Rows are points. The points of each table are mixes of a few directions, plus a little noise. How many directions does each table use, and how many do they share? Where both have some left over, give the other angles between the two spaces (their principal angles), to ten degrees, smallest first.

First:
array([[  7, -18, -34],
       [ -8,  24,  44],
       [-17,  46,  84],
       [ 11, -30, -56],
       [ -1,   3,   6],
       [ 16, -42, -78],
       [ -6,  17,  32]])
Second:
array([[ -5,  13,  24],
       [ 13, -35, -64],
       [-15,  41,  76],
       [  7, -19, -36]])
Directions: first 1, second 1, shared 1

First, 7 rows:
array([[ -4, -23, -25,   0,   2,   9,   5, -37],
       [ -1,  -3,  -3,   0,   0,   1,   1,  -5],
       [ -4, -23, -25,   0,   3,   8,   5, -36],
       [ -3, -18, -19,   1,   2,   6,   4, -28],
       [ -3, -18, -18,   0,   2,   6,   3, -28],
       [  4,  25,  27,   0,  -2,  -9,  -5,  39],
       [ 10,  60,  64,   0,  -7, -22, -12,  95]])
Second:
array([[  3,  15,  16,   0,  -2,  -5,  -2,  24],
       [  5,  31,  34,   0,  -3, -11,  -7,  51],
       [ -7, -50, -53,   0,   5,  18,  10, -79],
       [  4,  22,  23,   0,  -2,  -8,  -4,  34],
       [ -6, -36, -38,  -1,   3,  13,   7, -56],
       [ -3, -13, -14,   0,   1,   5,   2, -20],
       [ -2, -16, -16,   0,   2,   6,   3, -25],
       [  7,  41,  44,  -1,  -4, -16,  -9,  65],
       [  1,   4,   4,  -1,   0,  -1,  -1,   7]])
Directions: first 1, second 1, shared 1

First (9 x 11):
array([[-95, -28,  28, -38,  40, -17,  37, -31,  55, -14,   7],
       [  6, -31, -40, -30,  18, -69, -72, -10,   8, -20,  10],
       [ 65,   4, -41,   3, -50, -26, -22, -36, -35,  25,  26],
       [ 19,  32,  10,  -6,  27,  51,  28,   7, -20,  -9,  32],
       [ 12,  28,  32,  -6,  -5,  65,  55,  13,  22,   1,   0],
       [ 39, -22,   4,  25, -36,  -7, -10,  57,   0,  39, -24],
       [-91,  28,  29,  20,  48,  28,  -8,   1,  25, -70, -70],
       [ 32,  16,   0,  56, -11,  23,   1,  38, -67,  31,  -3],
       [ 10, -26, -23, -23, -28, -48, -10, -37,  12,  20,  22]])
Second (8 x 11):
array([[-12,  14,   6,  33, -28,  25,  -3, -37, -24,   4,   5],
       [-25,  19, -20,  53, -28, -18,  43,  37,  14, -43,  -7],
       [ 31,  10,  -8, -32,  53,  28, -51, -74,  35,  45,  42],
       [ 24, -31, -15, -46,  55, -43, -67,  65,  45,  42,  -1],
       [ 33,  -8,  -1, -57,  38,  15,  -7, -48,  21,  -3,  52],
       [-75,  -6,  40,  13, -79,  -7,  47,  79, -25, -11, -54],
       [ -1, -16,   8,  20, -37,  -3,   2,  10, -53, -24,   0],
       [ 23,  18, -10,  13,  25,   4,  37, -34, -13, -11, -36]])
Directions: first 6, second 6, shared 2; angles 30, 70, 80, 90

First, 11 rows:
array([[ 24, -19, -22,  -2,  46,  11, -27,   5,  14,  -6, -25, -22,  20,
         14],
       [ -7,  -9,  -8, -15,  10,   0, -33,  13,   9,  10,  -1,   9,  21,
         -3],
       [-30,  22,   2, -17, -29, -18, -28, -13, -10,   1,  21,  15,  -5,
          4],
       [-16,   4, -11, -12, -20, -30, -29, -21, -12,   3,  11,   8,   5,
         17],
       [ -2,  14,  39,  15,   3,  53,  56,  47,  18,   1,   4,  14, -17,
        -49],
       [ 41, -27,   2,  44, -20, -29,  94, -37, -29,  -7, -10, -24, -27,
         19],
       [-20,  37,   6,  -6, -20,  -3,  -9, -22, -12, -17,  14,  -3, -26,
          9],
       [-36, -13, -32, -41, -29, -60, -95, -19, -10,  27,  19,  31,  43,
         24],
       [ 29,  -4,  21,  35,   3,  22,  83,   3,  -4, -11, -10, -17, -29,
        -13],
       [ 26, -11,   4,   9,  54,  53,  11,  39,  29,  -5, -26, -15,   9,
        -20],
       [-11,   6,  -1, -11,   1,   3, -22,   6,   4,   2,   3,   7,   5,
         -2]])
Second:
array([[ 63, -50, -15,  52,   7, -43,  87, -53, -36, -19, -25, -39, -12,
         41],
       [-15,  19,  -4,  -9, -33, -12,  -9, -17,  -4,  10,   9,  -4, -16,
          7],
       [-12,  34,  10, -10,  24,  36, -25,  14,  12, -22,   1,  -5, -10,
         -8],
       [ 10,  11,   1,   3,  50,  24, -18,   2,   3, -37, -11, -15,   1,
          8],
       [ -5, -28,   4,  -5,  -8,  -6,   1,  29,   9,  29,   5,  29,  28,
        -21],
       [ 10, -54,   8,   1,  43,  13,  -5,  59,  19,  15,  -6,  38,  58,
        -34],
       [-12,  27,  14,   5, -58,   3,  46,  -9,  -2,  22,  11,  -4, -41,
        -13],
       [-12,  20, -16, -20,  27,  -1, -66, -14,   0, -24,   0,  -8,   8,
         23],
       [-19,  28,  -5,  -8, -66, -25,   8, -35, -12,  21,  14, -10, -35,
         13],
       [ -8,  -6,   4, -10,  13,  11, -20,  26,  12,   6,   2,  18,  20,
        -16]])
Directions: first 4, second 4, shared 3; angles 30

First:
array([[ 10, -27, -45,  21, -12, -13,  17,   7,  37,  23,  57, -10,  35,
         -7,   2,  -4,  38, -20,  18,  18],
       [  6,  -4,  26,  -3,   3,   1, -17,  18,   8, -16, -33,  27, -30,
         21,   3,  12,   4,   3, -15, -43],
       [  6,  29,  44, -40,  14,   6, -32,   5, -27,  16, -36, -11, -52,
         21, -13,  23, -31,  11,  -9, -73],
       [  0,  -9,   7,  22,  13,   2,  12,  -9, -23, -41, -18,  30,  -7,
         -1,   6, -13,   7,   6,  -1,   0],
       [ 27, -16, -56,   2,   6,  12,  16, -80, -20,   0,  86, -59,  53,
        -39, -15, -45,   6,  24,  52,  40],
       [-91,  47, -59,  16, -23, -17,  50,  44,  82, -21, -22, -22, -13,
        -37,   0,   7, -22,   4, -25,  59],
       [ 36, -30,  36,  -8, -15,  13, -38,   4,   8,   8, -17,  26,  24,
         20,  14,   0,  13,  -5, -15,  19],
       [  9,  10,  45, -10,  12,  -3,  -7,  14, -67,  31, -21,  17, -11,
         20,   2,  18, -16, -23,  -5, -21]])
Second, 8 rows:
array([[-14,  14,  44, -18, -13,  -1, -14,  54, -38,  17, -84,  43, -14,
         10,   5,  18, -29, -22, -31,  13],
       [-26,  10, -55,  -4,   1,  -8,  29,  20, -10, -18, -24,   4, -36,
        -30, -30, -12, -15,   9,  19, -43],
       [ 24, -23,   8,  38,  12,  -1,   2, -50,  46,  -5,  95, -25,  42,
         22,  30,   1,  51,   0,   5,  27],
       [  0,   0, -56, -19,  -4,   8,  12, -24, -28,  -3,   5, -26,   9,
        -43, -30, -34, -21,  19,  36,   8],
       [ 21, -15,  37,  38,  14,  -5,  -9, -28,  65,  -7,  76, -12,  17,
         46,  38,  24,  55,  -6, -16,  -3],
       [ 28,  -8,  35,  -9,  -3,  13, -29, -30,   1,  18,  22, -17,  37,
         12,  16,  -1,   4,   3,  -7,  43],
       [-39,  10,   9,  21,  -1, -21,  30,  72, -19,  -9, -64,  61, -34,
          8,   7,  20,  -4, -32, -25, -13],
       [  6,  14, -24, -48,  -6,  14, -21, -11, -16,   6, -28, -28, -20,
        -26, -34, -17, -38,  29,  18, -29]])
Directions: first 6, second 4, shared 3; angles 50

First:
array([[-21, -34, -42,  23,  -4,  32, -24,  25,   2, -17, -61, -35,  60,
         34,  36,   5,   2,  47,  12,   2,   5,  94,  15,  -4,  38,  -5,
         29,  11,  36,  49,  89,  18],
       [-15, -29, -10,   8,  -5,  46, -38,  22,  19, -74,  36, -10,   9,
         10,  41, -25, -77,  34,  18,   8, -33, -63,  37,  -7,  42, -30,
         42,  13,  20,  15, -29, -19],
       [-18,  -6,  36, -11, -24,  46, -35, -38,  38,   5,  60,  31,  24,
        -39,  17, -35,  -1,   3, -57, -37, -47, -32,  16, -36,  32,   4,
         39,   7,  62, -61,  -2,  47],
       [-12, -12, -10,  22,  12, -47,  64,  -2,   1,  25, -18,  39,  32,
         -5,  -9,  14,  66, -26,  -3,  -8,  14,  31, -31,  30,  11,  23,
        -24,   8,  21,  -7,  45,  -2],
       [  6,  17,   7,  -8,  -5, -10,   5, -20,  -8,  56, -31,  -3,   8,
         -8, -19,  12,  53, -10, -24, -13,  17,  68, -18,  -9, -21,  21,
        -14,  -8,   2, -12,  41,  33],
       [ 25,  16,  -6,   1,  25, -51,  42,  26, -29, -32,   9,  -6, -67,
         14, -19,  16, -39, -25,  56,  38,  22, -73, -15,  38, -43, -14,
        -37,  -9, -73,  24, -77, -71],
       [ 20,  14,  13,   2,  12, -29,  32,  -2, -16, -27,  24,  -4, -56,
        -10,   4,  -2, -33, -22,  28,  15,  -1, -58, -25,  22, -45, -10,
         -5,  -7, -32, -12, -47, -43],
       [-37, -56, -35,  41,  14,  -8,  35,  38,  23, -63,  15,  40,  57,
         18,  32,  -6, -10,  11,  27,   7, -15, -40,  13,  35,  75,  -9,
         11,  27,  42,  26,  15, -34],
       [ 26,  55,  34, -52, -17,  10, -50, -30, -10,  85,  -4, -11, -35,
        -12, -64,  11,  33, -15, -45, -11,  20,  23,  15, -44, -39,  16,
        -36, -25, -47, -20, -40,  47],
       [ 14,  16,   8, -15, -10,  27, -38, -10,  -9,   7, -12, -39, -20,
          0,   6,  -4, -21,  15,  -5,   0,  -1,  26,   4, -23, -27,  -7,
         17, -10, -10,   0,   4,  17],
       [ 11,  19,   5, -10,   1, -17,   7,  -8, -11,  35, -17,  -3, -12,
         -2, -24,  12,  28, -13,  -7,   0,  18,  25, -11,  -1, -23,  11,
        -22,  -9, -20,  -2,   2,   8]])
Second, 10 rows:
array([[ -7,  -3,  20,  18,  44,  37,  26,  11, -44, -29, -73,  50, -50,
         73,  40,  23,  -9,   5, -17, -16, -40,  43,  22, -27, -28,  11,
         17, -21, -35, -43, -48, -18],
       [ -9,  17, -12, -43, -28,   2, -21, -11,  17,  17,  42, -54,  23,
        -34, -27,   4,  20,  10,   6,  18,  16, -10, -21, -25,   7,  11,
         -7, -11,  15,  31,   3,  -7],
       [ 52,  27,  20,  22,   3, -10, -17, -14, -29,  25, -53, -24, -56,
          3,  10, -15, -34, -10,   7,  -7,  19,  51,  -7,  23, -75, -22,
          7,   5, -36, -17,  35,  34],
       [ 18, -45,  -8,  52,  -1, -56,   4,  18,  15, -17,  22,  50,  25,
        -21,   1, -22, -29, -19,   3, -12,  18, -51,  34,  88,  39, -32,
         -3,  47,  13,  -6,  44,  28],
       [-34,  22, -16, -78, -32,  27, -23, -12,  19,  14,  56, -75,  30,
        -29, -34,  23,  41,  24,   0,  28,   5, -10, -29, -71,  18,  31,
         -7, -37,  18,  43, -31, -31],
       [-73, -25,  -9, -16,  22,  41,  43,  18,  18, -39,  20,  61,  43,
         41,  11,  25,  46,  13, -14,   1, -50, -32,   8, -57,  74,  37,
         -2, -19,  32,  -4, -71, -55],
       [-12,  10,   6,  27,  13,  12,  33,  -6,  17,   9, -15,  36,  14,
         14,  12, -24,  14, -12,   9,  -9, -16,   8, -22,  -5,   9,   5,
         -8,  14,  23, -10,   1,  -2],
       [  0,  16, -14, -74, -39,   2, -51,  -9,  -1,  13,  46, -95,   4,
        -41, -37,  30,  10,  25,  -5,  26,  26,  -7,  -8, -36, -10,  12,
          1, -32, -11,  39,  -7,  -8],
       [ 54,  -1,  13,  81,   4, -49,   9,  -7,   6,  23, -31,  35, -13,
        -17,  13, -55, -42, -36,  20, -21,  27,   8,  -2,  91, -28, -44,
         -5,  56,   2, -21,  77,  55],
       [  9, -15,   3,  10,  10,  -7,  -2,  11, -18, -18, -16,  16, -18,
         15,  10,  11, -18,   1,  -8,  -6,  -3,   0,  26,  17,  -6,  -7,
          9,   0, -19, -13,  -4,   2]])
Directions: first 5, second 4, shared 1; angles 50, 70, 90

First:
array([[ -2, -22, -19,   1,  16,  -1,   9,   5, -26, -14, -42,  15,   0,
        -35, -20,  17, -17, -40, -39,  32,  49,  15,  45, -33, -26, -13,
        -27, -24, -47,  32, -29, -30],
       [ 13, -23, -24, -23,  -2, -10, -37,  55,   6,   2,  61,  -7, -75,
         64, -62, -33,  25,  64,  35,   2, -40, -51, -29,  22,  15,  57,
         23, -12,  62, -20,  -8,  29],
       [  6,  19,  19,  -7, -20, -39,  35, -45, -15,  22, -26,  11,  54,
        -27,  39,  19,  -6, -42, -16,  -4,  12,  40,   9,  18, -20, -26,
         -4,  46, -31,   4,   9, -37],
       [  2,   6,  11, -20, -12, -17,  -2,  10,  -5,  11,  -8, -10,   8,
         27,   2,  22,  13,  24,  36,   6, -14,  -2,  -2,  32,  -5,   0,
         21,  39,  -7, -24,   6, -18],
       [ 23, -10, -18,  -3, -15, -60,  40, -47, -31,  17,   0,  40,  16,
        -57,  -5, -23, -18, -84, -84,   3,  37,  39,  20, -16, -32,   0,
        -41,  -5, -18,  55, -14, -31],
       [-27,  19,  25,  23,  21,  66, -16,  12,  24, -22, -38, -28,  27,
          6,  35,  36,  -1,  29,  43,  -1,  -1,  -6,   5, -14,  19, -33,
         16,  -4, -23, -26,  10,  13],
       [ -7,  28,  29,  13,  -7,  12,  10, -30,  16,   6,  -6, -10,  39,
         -7,  49,   8,  -1,  -2,  13, -22, -13,  14, -14,  10,  11, -23,
         10,  20,   1, -15,  23,   8],
       [-11,  42,  33,  32,  -2,  36,   1, -39,  42,   0,  28, -15,  35,
         -4,  62, -17,   0,  10,  13, -49, -34,   5, -42,   4,  38, -19,
         13,   0,  34, -20,  38,  45],
       [-31,  -6,   9,   1,  28,  61, -26,  52,  -1, -32, -72, -29,   5,
         21,  -4,  66,   1,  40,  57,  36,  22, -15,  37, -12,  -4, -29,
         16,   2, -54, -29, -15, -20],
       [ -7, -23, -28,  17,  27,  32, -17,  25,   6, -25,  10,   3, -40,
        -11, -32, -22,  -7,   0, -24,   8,  18, -20,   8, -43,   5,  12,
        -16, -62,  10,  24, -19,  25],
       [ 42, -25, -36, -33, -31, -83,   2,   0, -15,  33,  95,  28, -67,
         26, -60, -72,  17,   1, -34, -13, -32, -20, -37,  32,  -5,  72,
         -5,  -2,  75,  19,  -7,  12]])
Second, 8 rows:
array([[ -2, -11, -33,  -4, -13, -16,   4,  -7,  47, -31,   6, -21, -45,
         53, -32, -46, -13,  -5, -22, -17, -42, -19, -24, -40,  -3,  -5,
          1,   8,  50,  15,   3,  29],
       [-27, -13, -13,  -2,  20,  16,  15,  13,  23, -48, -57, -27,  -7,
         28,   2,  18,   1,  -6,   0,   0,  17,   0,  21, -40, -20, -32,
          8,   9, -20,  11,  -5,  -4],
       [ 33,   0,  -8,  28, -25, -23, -10,  14, -13,  33,  38,   0, -43,
         12, -38, -40,  -4,   1,  14,  22, -19,  13,  15,  -5,  -3,  -2,
         25, -26,  34,  -9, -18,   5],
       [-14,  25,  23,  21,  -6, -13,  56, -54,  10,  -9, -58, -12,  62,
        -23,  66,  20,  -8, -59, -20, -18,  27,  58,  27, -25, -28, -69,
          8,  35, -40,  14,  14, -23],
       [ -3, -10,  -5,  21,  15,   6,   6,  29,  19, -15,  47, -24, -50,
         38,  -1, -41,  37,  29,  22, -26,  -5,  -6,  -7, -12,   6,  13,
         41, -32,  52,  -4,   1,  43],
       [-13,  22,  38, -19,   9,   4,  19, -41, -21,  14, -20,  25,  85,
        -59,  69,  51,   4, -18, -13, -19,  30,  19, -10,  44,   6,   4,
        -27,  34, -52,  -2,  23, -28],
       [ 12,  -5,  22, -44,   1, -28,  -3,  19, -58,  40,  18,  28,  25,
        -21,   7,  45,  33,  29,  31,  12,  24,  -2,   2,  82,  -4,  49,
          1,  33, -33, -22,  -1, -41],
       [ 15,  -7, -24,  -1,   2,  54, -85,  26,  -7,  14,  25,  32, -25,
        -29, -71,  -8, -49,  31, -12,  45, -31, -58, -22,  -4,  42,  45,
        -54, -62,   8,  -3, -20,  19]])
Directions: first 4, second 6, shared 3; angles 60

First, 8 rows:
array([[ -1,  -7,  -4,   8,  -3,   0,   1,  -4,  -2,  -5,  -1,   1,  -5,
          1,  -2,  -9,  -8,   3,   5,  -1,  -5,   6,  -4,  -2,   1,  -4,
         -3,   8,  -6,  16,   5,   6],
       [ -3,   0,  -3,  12,   6,  11,  -4, -14,  -1,  -5,   5,   0, -11,
          5,  -8, -17, -11,   7,   6,   5,  -5,   7,  -6,  -8,  -8,  -7,
          3,  16, -14,  38,   2,  11],
       [  1,  -3,   0,  -3,  -4,  -5,   2,   5,   0,   0,  -3,   1,   3,
         -2,   3,   5,   2,  -2,  -1,  -3,   1,  -1,   2,   3,   4,   2,
         -2,  -5,   4, -13,   1,  -3],
       [ -4,  40,  16,  -5,  35,  32, -17, -18,   8,  12,  20,  -6,  -2,
         10, -13,  -9,  11,   5,  -9,  21,   5, -11,  -2, -18, -26,   0,
         27,   6, -14,  35, -21,   3],
       [ -4,   6,  -1,  14,  14,  20,  -6, -19,   1,  -6,   9,  -1, -13,
          8, -13, -23, -12,   9,   5,  10,  -5,   7,  -9, -12, -13, -10,
          8,  20, -19,  52,   0,  14],
       [  1,  17,   9, -11,  10,   6,  -5,   2,   4,   9,   5,  -3,   7,
          0,   0,   8,  12,  -2,  -8,   5,   6, -10,   4,  -2,  -6,   5,
         10,  -9,   4, -13, -10,  -6],
       [  9, -41, -12, -13, -46, -52,  23,  40,  -7,  -5, -27,   8,  18,
        -20,  26,  35,   4, -15,   1, -30,   2,   2,  12,  31,  39,  11,
        -33, -31,  34, -95,  19, -19],
       [  2, -11,  -3,  -3, -12, -13,   6,  10,  -2,  -1,  -8,   2,   4,
         -5,   6,   8,   1,  -4,   0,  -8,   1,   0,   2,   7,  10,   3,
         -8,  -7,   9, -23,   5,  -4]])
Second:
array([[ -4,  49,   2, -17,  21,  10, -35,   0,  11,  36,  19,   7,  13,
          6,   4,  13,  17,  19, -22,   0,  19,   3,   2, -38, -32,   1,
         15,  -8,  15,   2, -25,  -3],
       [  8, -14,  10,   1,  14,   3, -14,  -6,   1, -19,  19, -10,  22,
         10,  -1,   0,   1, -18,  15,  -5,   0,   3, -21, -10,  19,  42,
        -23,  15, -17,  -8, -20,  -5],
       [ -3,   7,  -4,  -6,  -2,  -3,  -1,   6,   2,  21,  -8,  -3,  -6,
         -5,   2,  -3,   1,   2,  -6,   8,  15, -19,  10,   7, -22, -17,
         29,  -1,   9,   7,   8,  -5],
       [  0, -12,  -3,  18,  -9,  -6,   1, -13,  -7, -36,   6,  16,   3,
          3,   2,  14, -10,  11,  10, -28, -39,  60, -19, -18,  34,  17,
        -68,  -7,  -2, -12,  -4,  15],
       [  9,  -5,   3,   1,   6,   9,   6,   2,  -1, -20,   8,  -4,   4,
          6,  -2,  -6,   3,  -5,   4,   4,   0,  -5,   1,  -4,  27,  16,
        -13,   6, -17,  -7, -11,   3],
       [-13, -34,   8,   8,  -9, -20,  -4, -16,  -3,   0,  -9,  -9,   2,
        -10,  -2,   5, -16, -20,  21, -10, -18,  12, -27,  28, -22,   8,
         -1,   1,   8,   4,  19,  -9],
       [ 12,  -2, -18,  -1,  -2,  -4, -17,  18,   3,   1,  12,   5,  14,
         11,   9,  -7,  -1,  11,  -1,  -9,  24,  -2,   1, -32,  18,  12,
        -13,  19,  -5,   0, -16,   2],
       [ -2,  11, -12,   1, -15,  -2,  19,   9,  -3,  13, -19,  11, -21,
         -8,   1,  -2,  -1,  16, -14,   6,   4,  -6,  25,   8,  -9, -39,
         19, -11,  11,   7,  20,   6],
       [  1, -10,   7,   0,  -4,   7,  32,   4,  -4,  -3, -18, -10, -17,
         -8,  -7, -12,   1, -15,   1,  23,   2, -35,  18,  41,  -1, -20,
         35,  -3,  -7,   4,  19,  -4],
       [ -5,   9,   6,  -2,   1,   5,  14,  -4,  -1,   6, -10,  -2, -13,
         -6,  -4,   0,   4,  -1,  -7,  11,  -4, -10,  10,  18, -12, -18,
         21, -12,   4,   3,  10,   0]])
Directions: first 2, second 5, shared 1; angles 90
